Each row of a before or after table is a point. The points were changed in one or more steps. Then noise was added and the rows were shuffled. The steps act on how far a point lies along the listed directions, d1 being the first. Write out the steps. A step turns or swaps two directions, mirrors them in a line or flattens them onto one, adds a multiple of one to another, or multiplies one. Angles are multiples of 10 degrees, from the lower direction toward the higher: turns from -170 to 170, lines from 10 to 170 but not 90. Use the fewest steps. Two steps may share a direction if one is a turn and the other turns, adds or multiplies; they go together, in the order done. Otherwise the lowest direction goes first.

Directions:
(1): [ -3 -60]
(2): [-60   3]
Before, 10 rows:
[[-11 -15]
 [-12 -23]
 [-11 -20]
 [  6  10]
 [  0 121]
 [ 29 -33]
 [-11 -10]
 [ 40   6]
 [  5   0]
 [ 15  -9]]
After, 10 rows:
[[  -3    4]
 [   0   19]
 [-106  -62]
 [ -12    0]
 [ -24   31]
 [  25    1]
 [  24    2]
 [  13   42]
 [  14   -4]
 [  19   -2]]
Steps: turn d1 and d2 by -120 degrees

Directions:
(1): [ 13 -21 -67 -61 -40  22]
(2): [  5 -12 -16  53   1  88]
(3): [ 78 -16   8  37 -50 -26]
(4): [-51  27 -47  49 -44 -31]
Before, 14 rows:
[[ 53 -18  14  -1   1  56]
 [ 18  15 -36  23 -35 -13]
 [-13   1  54 -37  49  17]
 [-14  11 -41  46 -19  47]
 [-23  14 -55   3 -38   7]
 [ 57 -40   2  -1 -52  34]
 [-27  22  -7 -20 -19 -35]
 [ 22  14  33 -40  23 -18]
 [ 43   4  61 -32  -4 -21]
 [ 50   8   1   8 -10  -9]
 [ 37  26   9  34 -38 -28]
 [-20  24  26  43  -7 -69]
 [  9 -13  42 -40  21   1]
 [-12 -24 -33   1 -26  55]]
After, 14 rows:
[[ -35   22   22   23   21    8]
 [ -24    0   30  -12   28    7]
 [  -1   27   37    2   24   -5]
 [ 103   -2    7   41  -41  -23]
 [  63    6   61   27  -33  -32]
 [ -17  -25  -37  -15  -18   54]
 [ -78   22   27  -63   62   14]
 [  16   12   32   21  -16  -75]
 [ 120  -47    5   49 -103   10]
 [  69  -17  -12  -14  -46   11]
 [   5    0  -57  -23  -26   21]
 [ 117    7   14   48  -77  -52]
 [ -13    9  -22   22   -7   33]
 [  76   -1  -16   48  -45  -15]]
Steps: swap d1 and d2; multiply d3 by 2.5; multiply d4 by 0.4

Directions:
(1): [ 46  38 -17 -30  66  21 -54  50 -37]
(2): [-12 -12 -47 -33 -76 -19 -12  80   1]
(3): [ 32  30 -67  71   4 -58  24  -7 -27]
(4): [ 89 -34  42 -16 -12 -60 -15  -2  34]
Before, 12 rows:
[[ 28 -20  76  16  60 -13  -2 -50   7]
 [-63 -11  32  -2   2  65  11 -30   0]
 [ 36 -38  24 -28 -29 -24  -1  11  20]
 [-16  28   8  -7 121  90 -18  -8 -36]
 [ 16  -2  25  19   7 -20  25 -43  16]
 [-17  30  23 -57  52  25 -11  -3  -4]
 [ 69  13 -43  24  20 -47   0 -31 -11]
 [ 55   1 -20  53   2 -51  24 -48  12]
 [ 50 -20  53   0 -18 -17  -3 -17   9]
 [ 15  33  36 -49  54  31 -55  54  -2]
 [ 18  19  11  77  21 -36  37 -69   1]
 [ 42  -8  43 -15  55   6 -42 -26  20]]
After:
[[-62 -38 -35 -57 -72  41  -2  90  14]
 [ 31  56 -58  23  25 -11 -31  53 -45]
 [-30 -27  38 -30 -78 -26  10  29  50]
 [ 56 -26  22   2  11 -32   4 -23   5]
 [-28  -3  12 -73 -38 -10  11  24  22]
 [ 31  24 -22  -7  20 -13 -17  27 -14]
 [ 49  -7  -7 -30 -10 -42 -39  84 -13]
 [ 50  38 -72  34  22 -29  -4  16 -24]
 [-18  -3  37 -51  18  61 -40  29  -8]
 [ 31 -22 -19 -29 -49 -40 -36  45  31]
 [ 74  -1  21   6 -15 -28 -16  10 -11]
 [ 24  19 -83  34 -21 -39  11 -11 -15]]
Steps: turn d1 and d2 by 140 degrees; turn d3 and d4 by -30 degrees

Directions:
(1): [-18  21  95 -20  -9  57   3 -24 -84  32 -12 -19  43  25]
(2): [  3  13 -37  30 -83  34 -17   8 -37  39 -66  70 -48 -10]
(3): [ -6 -57 -50 -44   9 -18  90 -56 -39   0 -38  17  42 -33]
(4): [ -8 -19  47  55 -28 -32 -23 -17  39   5 -70 -51  35 -82]
Before, 12 rows:
[[   0   -4  -21  -24  -16    7   42  -36  -71   17  -33   56  -21  -49]
 [ -25   34   83   60   -4  -13  -52   56   53  -34  -34  -32   29  -63]
 [   8  -36   -9   -2   47  -57   61  -39   41  -20  -26  -52   62  -40]
 [ -33   -4   45   43  -97    1  -39   26  -40   44  -90   23   -5  -67]
 [   2   57   75  -35   81    1    6   -6   11  -37   77  -57   17   87]
 [   2   38  -21   -2    2   -7   -1    6   12  -12    3   31   -6   14]
 [  12   11    6   27   27  -32  -23   21   59  -45   56  -28    3    1]
 [  16   36   11   29 -111   26  -17    1  -44   42  -76   41  -25  -27]
 [  -4  -61   -9  -18  -18   28   23  -18  -51   37  -33   59   20   39]
 [  18   -3  -48  -44   49  -39   61   14  -26   -8   60   32    4   22]
 [  31   62  -16   86  -81   15 -101   47   22   14  -23   20  -64  -30]
 [ -32   28  121   50   -7   21  -39  -17  -29   21  -50  -52   41  -51]]
After:
[[ 17  55  44  31 -87  15 -52  23 -14  26 -32   6 -27 -11]
 [ -1 -30   3  11 -39  45 -21  12 -37  49 -28  68 -15  53]
 [  5  -9 -14   0  47 -49  22  -9  51 -46  42 -31  23  -5]
 [ 28  47  10  49 -10 -20 -83  34  58 -21  31 -42 -13 -26]
 [  5  24  -3   8 -43  31 -17  -2 -54  19 -25  69 -47 -34]
 [  4  34 -12 -10   5 -11   0   7  20 -14   7  20  -2  12]
 [  1  12  41 -69  86 -17  73 -41 -13 -37  51 -43  52  63]
 [ 26   3 -60 -35  21 -27  49  23 -39   7  42  58 -16  16]
 [-27   7  79  29  36 -27 -11  24  57 -53 -26 -48  64 -68]
 [ 19 -28 -32  15  -8 -36  51 -35  22   4 -64  -8  42 -43]
 [-31  19 120  31  13   7 -20 -27 -31   8 -44 -65  58 -48]
 [-24  11  72  51 -70  -6 -72  48 -11  28 -52 -14   1 -48]]
Steps: turn d2 and d3 by -50 degrees; multiply d3 by 0.7

Directions:
(1): [-22  34 -19 -12 -40 -55  49 -79 -17 -11  -8 -34   7  -8  43  14  -8  -1
  76 -75]
(2): [ 71 -56  19  17 -23  63  36   6  -7  44  75 -14   7  53  44 -17 -21 -12
  48 -10]
(3): [  0  12  20  28 -39 -14 -22  13  27 -60  52 -16 -33  -7  81   5 -13  82
 -67 -21]
(4): [  15   30  -20  -51   52   -7  -26   -8   78   12   28   13   -7   -8
    5   27 -121  -17   12   -4]
(5): [-25 -41  -2  34  29  28 -48  51 -67 -65 -12 -12  23 -48   6 -27 -59  -9
  47 -47]
(6): [ -4   1  80 -53  23  -8  91  74  26 -20 -32  -1   2 -20  35  -9   7 -41
 -19 -33]
Before, 14 rows:
[[ 27  -3  29  10 -27   6   2  36  22  18  30  11 -11  40  19  -7  60  28
  -62  20]
 [ 17  16   9 -12 -16  -6  44  -6  41  40  19  24  -3  -2   3  20  -1   0
   -6   9]
 [-10  -1 -30  60 -41  22 -19 -22 -57 -18  14 -30  -2  -5   3 -13  26  38
    3  -9]
 [  0  -2  42 -39  26 -18  40  53   6 -27 -24 -11   5 -30  21 -10  -7 -36
    7 -45]
 [  9  38 -20  16 -14  -4 -31   0   4  -4 -13  14   5  -4  -4   8  26  29
  -62  36]
 [  7 -41  46 -33  35  41  51  57 -24  32 -10  17  32  10 -21 -20 -14 -62
   16  -1]
 [ -7  30   5 -28  -4 -10   5 -13  26  -3  10 -14 -18   9   3  11  12  17
  -27 -14]
 [ 26   2  49 -51  36 -25  69  31  30  -5 -10  -3   6   4  12  21 -51 -64
   25 -32]
 [ 21 -19 -14  50   0   9 -44 -12 -30   1  16 -24  12  -6  10 -19 -30  31
   29  -6]
 [-17   9  -7  34 -31  10 -47  -1   2 -33  12  -1 -30 -16  21  -9  11  47
  -70  12]
 [-13  -2  -2  32 -33  -2   6  -9   2   3 -20  -8 -13  15   3   6  68 -16
  -28  11]
 [ -8   4 -41  65 -48  26 -11 -24 -44  -7  28 -36  -3   2   5 -16  36  33
    9 -18]
 [ 35  -8  63 -49  20  22  95  47  29 -20   7   3   9   1  32 -12 -41 -55
   33 -44]
 [-21   6   7  33 -58 -12  24 -23   8 -43   3  21 -27  -2  43 -18  94  30
  -51  11]]
After:
[[ 15 -55 -20  28  13  58 -29   4 -68  31  22   3  44  15 -33 -18 -47 -30
   73  -4]
 [-32  18  24  14 -24   6  60  40 -28 -38 -12 -40   2 -34  38 -27  39  -1
   -5 -45]
 [ 10 -15 -61  30  -5  -1 -70 -42 -47 -12  30 -17   6  -7  -8 -11 -40  10
   71 -33]
 [ 40  26  -1 -14 -19   3  31 -20  74  79  41  42 -14  29 -20  33  30  10
  -47  63]
 [-13 -21  42  13  23  -7  14  46 -49 -51 -25 -42  20 -53  37 -30 -43  -5
   49 -72]
 [ -3  11   7  29 -71 -10  15 -36  36  -7  16  42 -39  17  26  -7 118  37
  -87  52]
 [ -4   2  10  24 -34  -1  21 -10  30  23 -17   6 -21  35  -8  17  97 -16
  -56  37]
 [  4  44   0 -32 -13  -8  -6 -24  48  27  21   1 -24  32 -18  14  26  22
  -56  23]
 [ 50 -14 -42  19  -2   1 -38 -61  -1  37  45  -4   8  43 -27  26 -62  -8
   55   3]
 [ 56 -27 -49  35 -12  47 -31 -57 -12  16  72  -6   7  34  -4  -3 -62   2
   82  -8]
 [ 11  38   5  -5  -4  -9  -6  20  29   4 -32  20  -1  -3  -3   8  41  20
  -89  50]
 [ 41   3  20   4 -26  11  -7  32  54  49  39  31 -27  66   2   2  84  34
  -97  66]
 [-39   4  27  17 -21   7  43  32 -51 -61 -21 -37   8 -36  30 -27  16   5
    8 -62]
 [-24  10  20  18 -15   5 -20  29   9 -49  -3  -3 -26 -29  38 -16   6  37
  -75 -11]]
Steps: multiply d5 by 2.5; turn d1 and d5 by -20 degrees; mirror d2 and d6 in the line at 10 degrees

Directions:
(1): [ 30  13 -41 -44 -16   2  -5 -27  19  31 -29  27  91 -38  25  61   0  -2
  -9  13 -61 -66  37  -8 -42 -64 -24  55 -35  25 -40  52 -49 -76  11  17
 -12  58 -24 -33 -87  14 -30  62  53  43 -59  27]
(2): [ -54   13   -7    5   31  -50    1   41  -31  -30    1   27   -1  -11
  -36   30   -1   25  -15  -27   -8   60   61  -23  -65  -40  -42   11
    4 -115   33   49   29   14   19   59   36  -17   16   27   54   69
    4  -57  121   30  -31   28]
Before (12 x 48):
[[ -6   2   0  -1   7  -8   6   3  -3  -6  -1   0  -4  -1  -1  10   1   2
   -5  -9   2  16   9  -5 -13  -3  -4   4  -3 -22   7   7   5   2  -1  18
    4  -4   0   6  18  15   3 -20  26   6  -7   7]
 [-12  -7   5   6   1  -7  -1  12  -9 -10   5  -4 -14   2 -10   5  -3   4
   -4  -7   4  23   4   0   6   9   7  -5   5 -21  10   3  14  15   3   7
    5 -13  10   0  21   2   7 -24  14   2   3   2]
 [ -5  11  -9 -12  -6  -9   3   2  -2   1   0   9  21 -15  -3  17  -1   4
  -15   0 -18   1  24  -7 -24 -23 -16  13  -9 -22  -3  26   0  -7   0  20
    6   9   0  -3  -9  20  -4  -3  37  16 -19   9]
 [-20   8   4   4  23 -14   2  19  -5 -13   0   2 -12  -1 -13  -1   3   9
   -3  -8   0  27   6  -4 -15  -2 -11  -3   7 -48  20  10  20  18   8  21
   10  -6  11  14  29  20   1 -23  29   3  -7   1]
 [ -8  -1   8   6   4  -8   1   8  -9 -15   4   1 -16  10  -5  -5   1   5
    5  -2   6  15  -2  -2   6   4   2  -1   7 -11  10   1  11  18  -1   3
    5 -14   9   6  28  -1   7 -18   3 -10   4  -5]
 [  3  -8   3   3  -5  12  -5   3   3  -4   1  -9 -13   7   5 -19   2  -2
    1   5  11  -3 -12   9  19  11   8  -6   7  11  -2 -18   3   6  -5  -6
   -4  -4  -1  -7   2 -15  11  -4 -32 -12  15  -8]
 [ 15   6 -10 -10 -10   6  -3 -19  12  11  -7  -1  19 -11  20   9   4   0
   -5   1 -18 -27  -2  -2   0 -14  -7  14  -8  22 -15  10 -11 -28  -3  -6
   -3  15  -6 -13 -26  -4  -4  29  -5   7 -10   5]
 [-11   6  -1   1   4  -9   3   5 -15  -1  -4   3  11 -15 -10  19  -7   9
   -3  -4 -13   5  13  -2 -17 -10  -8   8   1 -14   2  11  -4  -4   8   9
   13   0   2   4   2  14  -2  -8  21   5 -14  13]
 [ 12  -6   6   0   0  14  -1  -9  12   1   3  -2  -5   3   6  -6  -9  -5
    3   6   1  -8  -9  -4  12  10  10   5   0  23  -2 -11  -3  -3  -6 -11
   -9   2   0  -2  -7 -15  -1   9 -28  -2   0 -16]
 [ -7   1  -2   0   8  -5  -4  10  -8 -10   1  -1  -6  -1 -11 -12   2   1
   -1  -1   9   4  -8  -1  -4   7  -1  -5   6  -9  14  -2   9   6   6   5
    1  -6   4   7  13   7   0  -8   2  -5   1  -1]
 [  8  -5   5   4   3  -3   1   1   3  -1   0  -6  -5   3   3  -1   5   2
   -1   3   4  -1   0  -1   2   8  -2   4   5  -1   1 -10   4   4   1  -8
   -2  -6   2   3   4  -2   0  -3 -10   2   0   1]
 [  6   4 -12 -11  -1 -13   0   3  -2   6 -10  15  22 -16  -5  15   1   0
    1  -4 -17 -12  15  -7 -16 -20  -7  16 -13  -5  -5  23  -2 -12   3  14
    5   6  -4  -4 -19  15 -11  11  31  14 -17  12]]
After, 12 rows:
[[ -26   -4   -3    7    8  -20    0   21  -19  -18    3    4  -11   -1
   -20   17   -3   12  -10  -14   -2   38   25   -7  -17   -3   -5   -1
     6  -56   19   21   21   15    8   23   16  -15   13    6   31   24
     6  -38   48   11   -8    9]
 [ -54   16   -3    5   43  -46    2   43  -24  -32    0   21  -11  -10
   -36   22   -1   24  -12  -25  -10   62   47  -19  -58  -30  -38    6
     8 -122   39   43   37   24   21   60   34  -14   21   32   62   65
     2  -56  110   22  -30   19]
 [  12   -6    4    4    0    1    1   -1    4    1    0   -7   -1    3
     6    0    3    3   -1    7    1   -4   -4    1    5   10   -1    3
     2    7   -1  -13   -1    3    3  -11   -5   -4    1    2    0   -6
    -1    1  -17    3    0    0]
 [  32   -8    8   -3  -12   33    0  -23   26   12    2   -9   -4    7
    20  -17   -7  -14   11   16    0  -33  -34    1   35   23   28    3
    -1   65  -17  -31  -15  -12  -11  -33  -23   10   -6  -13  -29  -44
    -3   31  -74  -14   11  -27]
 [ -27    6   -5    1   19  -27    8   20  -18  -18   -1   13   -6   -3
   -13   23    1   12  -11  -20   -3   41   32  -15  -39  -19  -19   10
     0  -68   20   28   17    7    6   41   18   -9    6   15   42   42
     3  -45   75   20  -20   18]
 [ -11    6  -10   -7    8  -26    1   13  -10   -5   -9   20   17  -16
   -17   21    1    6   -3  -12  -16   11   26  -14  -29  -25  -15   15
   -10  -39    7   31    9   -1    8   28   16   -3    0    5    3   35
    -5   -7   60   17  -22   20]
 [ -30   14  -12   -7    9  -32    7   22  -16  -14    3   23   13  -15
   -20   25    0   15  -23  -13  -17   35   50  -17  -52  -37  -32   14
    -5  -75   15   44   16    4    6   46   24   -4   10   10   18   48
     0  -32   88   27  -31   22]
 [  20  -11    4   -1  -19   28   -4  -13   13    8   -1  -16   -9    9
    17  -27    4  -12    4   17   13  -24  -33   18   39   21   22   -7
     4   49  -13  -32  -11    0   -7  -23  -19    4   -8  -17  -23  -40
    11   18  -70  -21   23  -16]
 [ -17    0    5    3    9  -16    2   15  -16  -21    5    7  -13    5
   -10    5   -1    7    0   -8    1   23   10   -5   -6   -7   -7    5
     5  -31   14   13   14   17    5   12    8  -13   11    6   34   11
     6  -23   27   -2   -5    3]
 [  31    2   -2   -8  -20   18   -2  -29   19   18   -6   -9   12   -6
    28   -4    3   -6    1    8  -12  -41  -22    2   23    1    4    9
    -6   52  -21   -8  -14  -26   -6  -23  -10   15   -8  -16  -35  -24
    -3   40  -43   -5    3   -4]
 [ -32   10    0    3   17  -28    5   21  -25  -11   -1   10    9  -16
   -25   31   -9   19  -10  -14  -16   28   33  -11  -41  -23  -23    8
     6  -58   14   26    9    3   12   33   26   -6    9   14   24   36
     2  -30   61   13  -23   24]
 [ -13    4   -3    1   12  -11   -5   14   -9  -12   -1    3   -3   -2
   -14   -8    3    5   -4   -5    5   11    3   -6  -15    0   -6   -3
     5  -25   19    8   14    6    8   11    6   -8    6    9   20   16
    -1  -15   22   -1   -4    3]]
Steps: multiply d1 by 0.7; multiply d2 by 3
